Each row is a point. The last column is the point's height on a tilted bowl or saddle (a function of degree 2), plus a little noise. Along how many of its main directions does it bend up, bend down or stay straight?

Points (18 x 4)
[[  1.8   0.0   0.6  -1.5]
 [  1.0   3.7  -0.3  -1.4]
 [ -3.7   5.9  -1.8   0.6]
 [  1.6   1.4  -5.3  -3.8]
 [  4.1  -1.6  -0.9  -3.6]
 [  7.9   3.2   1.9  -6.6]
 [  0.2   0.3   1.8  -0.8]
 [ -5.2  -1.6   3.1  -0.9]
 [ -1.1 -11.6   0.3  -8.8]
 [ -6.7  -2.8  -1.6  -1.5]
 [  2.5  -1.4   5.0  -1.7]
 [  4.1   3.4  -4.3  -5.6]
 [  3.5  -1.1   4.0  -2.0]
 [ -0.9  -7.6   1.5  -4.1]
 [  3.7   2.6  -5.3  -5.6]
 [  0.2   0.8  11.1  -4.5]
 [ -3.0   0.1   0.2   0.0]
 [  1.0  -5.3   1.1  -2.8]]
Directions: 0 up, 2 down, 1 straight

Points (16 x 4)
[[ 2.7  0.2 -4.8  2.1]
 [-0.1 -1.2  5.9  3.9]
 [-0.5 -2.0  4.7  3.1]
 [-0.1 -4.8  5.0  3.7]
 [-5.1 -3.1  0.2  3.7]
 [ 7.2 -0.5 -8.2  5.8]
 [ 0.6 -3.3 -6.5  3.9]
 [ 0.5 -3.7 -3.6  2.5]
 [ 2.1 -4.7  3.2  2.7]
 [ 9.3 -1.2  0.6  3.8]
 [ 6.4 -1.3  8.6  6.6]
 [ 0.7  6.7  2.4  5.2]
 [-3.4  2.3  1.9  3.9]
 [-0.1  1.0  0.8  1.8]
 [-3.0 -0.3 -3.0  2.7]
 [-0.5  3.3  2.6  3.4]]
Directions: 3 up, 0 down, 0 straight

Points (24 x 5)
[[ 2.0 -5.1 -2.3 -1.1  0.9]
 [-1.6 -1.8  8.3  0.6 -0.4]
 [ 5.4  0.5 -3.0  1.6  0.3]
 [-2.1 -6.5  3.0  3.8 -0.6]
 [ 0.4 -0.5  5.0  1.6  2.7]
 [-9.6 -7.7  1.9 -6.3 -7.2]
 [ 3.8 -6.7 -3.8  4.6 -4.8]
 [ 9.3  2.2  0.3  5.3 -7.5]
 [ 0.3 -5.0  5.1  4.6 -1.4]
 [ 0.6  0.1 -3.1 -3.5  3.8]
 [ 2.5 -5.6 -2.2  5.8 -2.8]
 [ 1.8  5.7 -3.5 -8.0 -1.6]
 [ 3.2  2.8 -1.8  7.4 -0.2]
 [ 1.1  1.0  0.7 -1.9  4.8]
 [-4.3 -4.6  1.4  1.5  2.7]
 [ 0.1  0.9 -3.2  0.8  5.5]
 [-1.1  3.5  0.4 -2.8  5.8]
 [ 5.7 -5.7 -4.8  4.4 -6.5]
 [ 0.3 -4.7  0.6  1.1  2.6]
 [ 3.6  4.0 -9.6  3.6 -2.6]
 [ 1.7  1.2  0.0 -1.2  4.6]
 [ 2.0 -0.4 -2.8  2.6  3.4]
 [ 3.1  4.0  3.6  0.3  1.9]
 [ 2.1 -0.6 -3.2  2.0  3.2]]
Directions: 0 up, 4 down, 0 straight

Points (26 x 5)
[[  2.8   4.4   6.2  -1.1   5.5]
 [  3.1   4.9  -2.0  -2.0   3.5]
 [ -0.9   5.0   3.9  -0.8   4.1]
 [  1.4   1.4  -0.4  -3.0   0.5]
 [ -0.2   0.2   5.7   2.0   2.6]
 [ -3.9  -2.9   4.1  -6.9   4.7]
 [  0.1   1.9  -6.0  -3.5   1.2]
 [  0.4  -4.0  -1.3  -7.3   0.4]
 [-10.5   0.3  -0.6   1.5   7.5]
 [  6.5   3.0  -6.9   0.0   6.5]
 [  3.7   4.6   2.7  -0.7   3.4]
 [ -2.7  -5.2   3.9  -3.8   4.5]
 [  1.3   6.4   1.8  -2.6   5.0]
 [ -0.8   5.8   4.0  -1.7   5.0]
 [ -5.9   1.9  -0.7  -8.3   2.0]
 [  0.9  -2.2   4.1  -2.9   2.5]
 [  1.1   1.7   6.1   4.8   2.4]
 [  3.6  -1.1   2.7   3.2   1.0]
 [ -4.2  -2.7   1.3   1.6   2.5]
 [  3.7   1.1   1.3  -5.0   2.6]
 [  1.1   5.7  -1.5  -1.7   3.4]
 [  0.9   3.9   0.7   3.8   1.9]
 [ -1.2   2.9  -2.9  -6.4   1.0]
 [  8.2  -2.6  -5.7  -4.7   5.3]
 [ -0.5   4.2  -5.9   1.8   4.5]
 [ -3.4  -9.0   0.6  -5.2   5.3]]
Directions: 3 up, 0 down, 1 straight

Points (43 x 7)
[[ -5.4  -0.4  -2.5   3.3  -1.5   7.8   2.7]
 [  1.8   4.2  -4.0  -0.9   0.2   3.1  -0.5]
 [ -4.3  -4.7   6.1   5.8  -6.7  -1.7   6.5]
 [ -1.9   4.6   6.3  -5.5   0.0   8.0   6.9]
 [ -6.7   8.1  -0.5  -1.8   4.9  -1.9   5.4]
 [  7.0  -3.9  -4.2   4.5  -5.3  -5.3   3.4]
 [  6.6  -4.1   5.3   3.7   0.4   1.9   4.1]
 [  4.6   4.9   0.4   1.0  -4.2  -1.2  -0.3]
 [ -1.8  -0.7  -0.6   3.3  -2.8  -0.6   0.9]
 [  3.4  -0.5  -2.3  -2.8   3.8   1.2   1.6]
 [ -2.6  -2.7  -0.9   4.9   1.0   5.8   2.6]
 [  2.5   1.5  -0.6   5.0  -0.4   4.0  -0.8]
 [  0.0  -8.0  -2.1   3.0  -4.6  -1.1   5.2]
 [  1.9  -3.4  -2.5   0.8  -0.8  -4.1   2.3]
 [  1.9  -4.3   0.4   1.9  -3.0 -11.9   7.8]
 [ -0.5  -2.1   1.4   1.1  -6.5  -5.8   4.1]
 [  0.8  -1.4  -6.9   4.2   3.9  -5.1   3.7]
 [  1.6  -4.5   0.5   3.1   1.8   2.4   2.5]
 [ -3.7   2.0   7.2  -4.2  -0.5  -0.3   4.8]
 [  2.1   0.2   2.8   2.7  -3.9  -0.8   1.0]
 [ -2.6  -4.9  -5.1  -5.9  -1.8  -4.2   7.2]
 [  4.2   2.4   4.2   0.4  -6.1  -4.7   3.2]
 [ -0.2   3.8   2.9  -3.4  -0.5  -1.9   2.2]
 [ 10.9   0.1  -4.4  -2.7   5.5  -1.9   1.5]
 [  0.4   3.5   3.7   0.2   0.5 -10.9   5.4]
 [ -7.0  -3.2   1.0  -4.9   0.6   5.2   6.6]
 [  1.6   2.1   7.3  -0.8  -0.5  -3.2   3.8]
 [  4.5  -1.9   3.3   0.2   3.1  -4.0   3.3]
 [ -6.6   3.0  -0.9   1.9   6.1   0.6   4.1]
 [ -2.8  -4.8  -1.0  -4.1   1.5  -0.8   4.8]
 [ -5.7   2.2   3.0   5.6   1.7   2.2   2.8]
 [  7.4   2.2   1.0  -2.6  -1.7   0.8   0.0]
 [ -1.4  -0.2   1.8   1.2   4.5   0.8   2.6]
 [  6.2   3.8  -0.8  -2.3   0.8   3.2  -0.5]
 [  0.8   9.2  -0.9   8.5   1.9  -6.6   4.9]
 [ -6.7   1.6   3.8  -1.2  -1.4   4.1   3.5]
 [ -1.9   0.1   5.0   4.6  -2.1  -4.5   3.3]
 [ -2.9   2.6   3.2   3.6  -7.9   3.9   2.2]
 [  0.1  -4.1  -1.8   6.8  -4.8  -1.3   2.7]
 [  1.5  -4.0  -0.9   4.1   1.7  -5.1   3.3]
 [  0.4   2.4   5.8  -1.0   2.2  -2.3   3.3]
 [ -0.5   1.3  -1.5  -5.9   5.9  -1.5   4.7]
 [  4.3  -3.2  -1.4   8.9  -2.1  -0.6   1.8]]
Directions: 5 up, 0 down, 1 straight

Points (47 x 7)
[[-0.5 -0.6  4.2 13.1  0.2  2.4 -1.6]
 [ 5.4  0.6  1.2  3.5 -8.7 -2.0  0.7]
 [-2.5  2.9  0.9  0.2 -1.7 -0.8 -2.8]
 [-6.6 -5.7 -3.9 -7.8 -2.6 -2.5  1.8]
 [ 0.1  3.3  2.8  6.8 -3.1 -4.4 -1.7]
 [-7.9 -3.5 -4.7 -4.2 -2.8  4.1 -2.2]
 [ 1.4 -5.2  3.4 -0.2 -1.2  3.1 -1.4]
 [-6.9  6.9 -1.5 -1.1 -4.4 -5.0 -5.8]
 [-2.2  2.7  3.1  5.1  2.2 -5.8 -1.9]
 [-1.8  4.1 -1.9 -4.2 -5.1  2.1 -3.6]
 [-0.1 -5.0  1.4 -1.4 -8.7  1.4  3.2]
 [ 3.1 -1.7 -7.5  3.6 -4.9  6.9 -8.9]
 [ 1.6  0.5  4.4  2.2  2.2 -2.0 -3.3]
 [ 2.5 -2.0  3.6 -6.5  1.8  4.6  4.2]
 [ 5.7 -1.5 -2.7  1.0  0.5  4.9 -3.1]
 [ 4.5 -2.8 -5.8 -1.4  0.9  3.1 -0.6]
 [-3.4 -3.0 -4.2  9.4  5.6 -4.0 -1.7]
 [ 0.4  1.1 -1.6  2.0  6.4 -0.6 -0.6]
 [ 1.0 -3.5  5.1  6.6 -2.6 -3.0  0.5]
 [-2.4 -4.0  2.1  2.4 -9.1 -0.9  5.7]
 [-1.3  2.6  4.0 -1.3 -5.0  4.2 -5.4]
 [ 2.1  1.9 -0.7 -3.5 -7.8 -6.9  0.6]
 [-0.8 -2.2 -1.5 -2.2  5.6 -0.8  2.4]
 [ 1.3 -1.4  0.4  4.8  5.4  2.3 -1.3]
 [-4.1  2.1  1.6 -3.3 -1.8 -1.1 -1.5]
 [ 2.9 -3.3  2.5  2.5 -2.3 -2.7  0.5]
 [ 3.8  3.6 -0.2  2.2  7.3 -4.2 -3.3]
 [-2.8 -1.6  0.8 -0.9 -3.0 -1.2  0.6]
 [ 6.1 -0.4 -1.2 -8.5 -1.9  1.7  6.4]
 [-0.6  7.7 -4.0  5.7 -0.6  0.7 -6.3]
 [-1.2  1.7  6.6 -3.4  0.2  8.3 -1.9]
 [-3.0 -2.8 -4.1  0.7 -1.7  3.8 -3.4]
 [-2.5  0.1  4.8 -1.1  1.7 -0.3 -0.3]
 [-2.1  1.2 -0.2  2.7  4.6 -3.7 -1.4]
 [-1.3  7.5 -3.3 -1.4  7.9 -3.2 -4.1]
 [ 1.8 -7.7 -2.1  3.5  2.3 -5.1  3.4]
 [ 6.7 -3.7 -2.5 -0.8  5.7 -4.7  4.1]
 [-1.2 -0.4 -6.4  3.2 -8.0 -1.1  1.4]
 [ 3.8 -7.3  7.1 -0.1  0.8  1.1 -2.5]
 [-6.4  1.8  2.3  2.2 -3.4 -2.5  1.5]
 [-5.3 -1.6 -2.0  1.1 -4.5  1.8  0.0]
 [-0.7  1.8  0.7  2.5  6.2 -0.8  0.2]
 [-0.9  0.1 -2.4 -1.2 -2.6 -0.3 -1.5]
 [ 3.1  5.9  2.5  2.1  5.5 -5.7 -7.3]
 [ 1.6  4.9 -4.4  1.6 -5.0 -0.6 -4.7]
 [ 4.4  1.2 -3.3  4.7 -1.7  2.5 -5.2]
 [ 1.9  0.2  1.1 -3.0 10.7  4.6 12.8]]
Directions: 2 up, 2 down, 2 straight

Points (41 x 7)
[[ -3.4  -3.1   0.3   6.2   2.8  -0.6  -0.9]
 [  1.7  -3.7  -2.5  -1.8   0.9   5.7   1.7]
 [ -1.6   2.9  -6.5  -0.8   2.6  -1.9   2.7]
 [ -2.3  -3.8   1.5  -1.5   8.5  -6.7   8.6]
 [ -1.4   8.0   7.5  -4.0  -5.7  -6.3   7.3]
 [  0.5   2.3   3.6   1.3   0.2  -4.5   0.1]
 [  1.5  -2.2   1.5   8.3  -0.9  -1.0  -2.1]
 [  2.6   1.6  -3.6  -0.3   1.4   0.4   0.0]
 [ -6.8  -0.8  -3.0   0.7   5.4   1.6   3.0]
 [  3.7   4.5  -3.5  -7.9  -0.2  -2.0   6.1]
 [  1.2  -1.5  -0.7   1.7   1.2   4.9  -0.5]
 [ -6.2  -2.5  -0.4   3.4  -5.0   1.6  -3.2]
 [ -2.9   5.4  -1.1  -5.2  -4.0   2.3   5.9]
 [ -0.8  -3.9   1.1  -0.5  -2.3   0.0   0.0]
 [ -0.2   3.3   6.9  -1.8   2.4   6.7   5.0]
 [ -2.7  -3.8   2.7   1.9  -2.1   5.5  -1.8]
 [ -3.1  -1.0   0.0  -4.6  -3.4   8.9   4.1]
 [ -0.7  -2.8   1.0   1.7   7.1  -0.2   2.1]
 [  5.0   1.7  13.1  -0.6   2.4   1.4  11.8]
 [  0.7  -0.6  -2.7   1.1   1.2   2.9  -0.4]
 [  0.1   5.0  -3.9   1.6  -2.7  -5.1  -3.6]
 [ -4.8   5.0   1.2   2.1  -2.6   3.2   0.0]
 [ -4.5   4.4   0.7   2.3  -6.5   1.6  -1.7]
 [  2.2   1.7  -3.3   4.0   4.9  -6.6   0.8]
 [ -8.7  -1.1   2.5  -2.0  -0.2   2.3  -0.4]
 [ -2.0   3.1  10.9   4.0  -6.4  -6.1   0.2]
 [ -2.5  -7.2   4.2  -3.3   8.0   0.3   4.2]
 [ -4.4  -0.9   0.6  -0.6  -5.2   3.3  -0.7]
 [  2.8  -0.4   4.2  -1.4  -0.1   1.4   2.6]
 [  2.7   1.5  -9.4  -4.4 -10.1   4.3   5.2]
 [ -2.9  -0.7   5.0  -1.3   4.1   3.5   1.0]
 [ -1.9  -3.8   5.0   2.8   2.6  -2.9   0.8]
 [ -1.4  -2.0   2.7  -2.3   2.8  -2.5   2.8]
 [ -3.0  -3.6  -2.9   4.8  -1.7  -2.8  -1.4]
 [ -0.9  -2.0   4.4   0.8  -2.4  -3.2  -0.2]
 [  0.6   4.4   1.4   5.7  -0.2  -3.5  -3.3]
 [  1.9  -7.1  -1.2  -4.6  -4.7   1.9   5.3]
 [ -4.3   5.3  -2.8   6.2  -7.1  -7.9  -7.4]
 [  6.1   4.4   3.4  -0.3  -1.2   2.8   3.1]
 [  0.4  -6.3   2.4   0.0  -2.0   2.7   1.1]
 [  0.2   5.2  -1.3   5.4   0.2  -6.4  -3.7]]
Directions: 4 up, 1 down, 1 straight
